Each row of a before or after table is a point. One or more steps were done to the points. Then noise was added and the rows were shuffled. The steps act on columns, c1 being the first. Name the steps. A step turns or swaps two columns, mirrors them in a line or flattens them onto one, adds a multiple of one to another, or multiplies or shifts one. Angles are multiples of 10 degrees, from the lower column toward the higher: turns from -170 to 170, lines from 10 to 170 but not 90. Use the fewest steps. Two steps may share a column if one is a turn and the other turns, adds or multiplies; they go together, in the order done. Otherwise the lowest column goes first.

Before (12 x 3)
[[-44  23 -16]
 [-46   0  24]
 [  6 -22   6]
 [ -4 -13 -38]
 [ 26 -24  -3]
 [-23  39  -1]
 [ -1 -21 -20]
 [-34 -10 -49]
 [ 33 -46  21]
 [-13 -18 -60]
 [-37  21  29]
 [ 26 -55   6]]
After (12 x 3)
[[-36  49  -7]
 [  1  14  38]
 [ 47   9 -24]
 [ -2  20  19]
 [  8  21  59]
 [ 46 -16  16]
 [-30  18   3]
 [-41  41 -22]
 [ 31  15  49]
 [ 30 -35   2]
 [ 40 -13 -29]
 [-10  20  -6]]
Steps: turn c1 and c2 by -170 degrees; multiply c3 by -1

Before (9 x 6)
[[-15  38 -12  -9   9  15]
 [ 42  31  14 -20  -6  -5]
 [ 23  -3  28  -4 -11   4]
 [ -7   9 -40   3  -9 -12]
 [-54  34   2  -5   2  -3]
 [ 46  11  33 -52 -36  -4]
 [ 60 -11 -17   6   4 -15]
 [ 22  20 -28   1 -14  23]
 [ 30 -21   6 -54  -3  -4]]
After (9 x 6)
[[ 44  30  14 -21  -5 -12]
 [-56  31   1  -4   4  -8]
 [ 30 -22   7 -56  -6  -1]
 [ 23  23 -26   3 -14  17]
 [ 62 -14 -16   5   4 -15]
 [ 24  -3  29  -6 -11   3]
 [ -6   6 -40   1 -10 -13]
 [ 45  10  33 -53 -37  -6]
 [-15  40 -15  -8   8   9]]
Steps: turn c2 and c6 by -10 degrees

Before (9 x 9)
[[-25   4  16  22  21  10  -5   3   7]
 [ 18  -7 -25 -25 -39   4  11  23 -17]
 [-10 -28 -12 -17 -20   7 -29  -1 -20]
 [  8 -22  21   4 -18  41 -28 -40   2]
 [ -6   6  44  -4  25 -17   4  25  16]
 [-10  11  -7 -24 -11  44 -60 -39  -1]
 [ 31  14  24  22  16 -27 -12   7  14]
 [  4 -23   4 -17  28  27   4  25 -26]
 [ 18  -7  -5   1   0 -21  -3   7  38]]
After (9 x 9)
[[ 16   1  27  36  26   4   5 -24  13]
 [-24 -22  17 -17  -8 -38 -63  32   0]
 [  3   8  -3  -3   7  26  -4  -4  36]
 [-24  30  17  -3  23 -13   5 -14 -31]
 [-12  15  13 -35 -44  11   7 -20 -11]
 [-36   5   8  22 -17 -20 -30  46   6]
 [  1  26   7 -21 -23 -14 -27   7 -16]
 [  8  -1 -12  25  22 -28  -8  -4   5]
 [  1 -11  -8  34  18  41 -13 -13   9]]
Steps: turn c1 and c6 by 130 degrees; turn c2 and c8 by -160 degrees; turn c3 and c4 by 60 degrees; turn c5 and c9 by -10 degrees

Before (8 x 12)
[[-43  33 -30  31  40 -52  -6  48   3 -43  26 -46]
 [ 34 -36  54 -39  14  41   9  15  29 -40  11 -28]
 [-32 -46  34 -17  11 -19  30 -13 -13 -13 -39  34]
 [-25   4 -36 -44  41  16  28   2 -38 -10   6  24]
 [ 16  14 -28 -16 -13  -9  11  37 -19 -24 -19  22]
 [ 33 -20  28  22 -26 -14   0 -40  -4  24 -16   2]
 [-35  32   7  45  19  19  15 -24 -11   6   1  16]
 [ 27 -36  30  30 -23 -32 -43  12 -36 -15 -32 -38]]
After (8 x 12)
[[-40 -25  32   4 -26 -45 -44  13  -4 -17 -31  28]
 [ 15  21   7  44  23 -13  15 -26  19  10   0 -35]
 [-28 -23  53  -5  14  57   8  13  62 -37  12  31]
 [ 38 -31  33 -26  12  -5  28 -14  13 -16 -38 -32]
 [-50  23 -30 -11  40 -58  -8  49  34 -42  25 -42]
 [ 22   8 -37 -25  42  40  26   2  -8 -15   5 -25]
 [  2 -15  25   8 -28 -22   3 -39  26  26 -17  31]
 [ 25  10 -28 -19 -14   2   9  39  10 -26 -18  15]]
Steps: swap c1 and c12; multiply c2 by 0.7; turn c4 and c6 by -40 degrees; shift c9 by 30

Before (10 x 18)
[[-22 -15  -2 -16  12  10 -14   6 -14  18   5  -2   7  -2   3 -33  20 -52]
 [-17   8 -14 -25 -17   4   5  -6 -25  27  -8  -1 -14  12  21 -27  31  -8]
 [-30   1   5   9 -22   5   9  -8  -4  11  13   4 -14  -6  -8 -12  37 -26]
 [ 13  17  11  -8  17 -15   5  30  10 -46  14 -13 -20   3  -6 -12  50   2]
 [ 10  -8 -12  32  -6  20  26 -27 -16  14   6   5  -6  31   7   7  -8  15]
 [ 11 -11  -4   5 -13   5  22 -26   9  27 -14   2 -10  -4  -4  -5 -12  32]
 [-17   0  11   4   1 -32 -18  54   3 -34  28 -25 -13  25 -10  -9  20  21]
 [  5   1  20   9 -12   2  13 -60   6   4  22  20 -16  21  18  12 -18  19]
 [ 12   5  26  -2 -20  25  18 -40 -29   3  -1  23  -4  21 -15  27 -22  31]
 [  6  14  20   0 -14 -10   0  27  20 -43  33 -12  13  13  -4 -42  48  20]]
After (10 x 18)
[[  6   0  12   4   0 -32  -9  54   2 -34  27 -17 -13   4  -3 -19  22  20]
 [  6  16  11  -9  17 -16 -12  30   9 -47  14 -14 -20 -16  12   6  49   2]
 [ -5   4  26  -3 -20  25  26 -38 -29   3  -1  16  -4   0 -21  18 -15  31]
 [ -5   1   4   9 -22   5 -13  -8  -5  11  12  14 -14 -26   7  10  38 -25]
 [ -2 -16  -2 -16  12   9 -33   5 -15  18   5   7   7 -22   9 -14  20 -51]
 [  4  13  20   0 -16  -9 -43  26  20 -44  33 -14  13  -8  11   1  46  21]
 [ -5   1  20   9 -11   2  11 -61   7   4  22  16 -17   0  11  14 -23  19]
 [ -2   9 -13 -26 -17   5 -27  -7 -26  27  -9   5 -15  -9  31   5  23  -8]
 [  1 -12  -4   4 -12   5  -4 -27   9  27 -15  -2 -11 -23  -8  22 -10  32]
 [  0  -8 -12  33  -7  19   7 -27 -17  16   6   2  -5  11   3  26 -10  15]]
Steps: flatten c1 and c12 onto the line at 110 degrees; swap c7 and c16; shift c14 by -20; turn c15 and c17 by -20 degrees
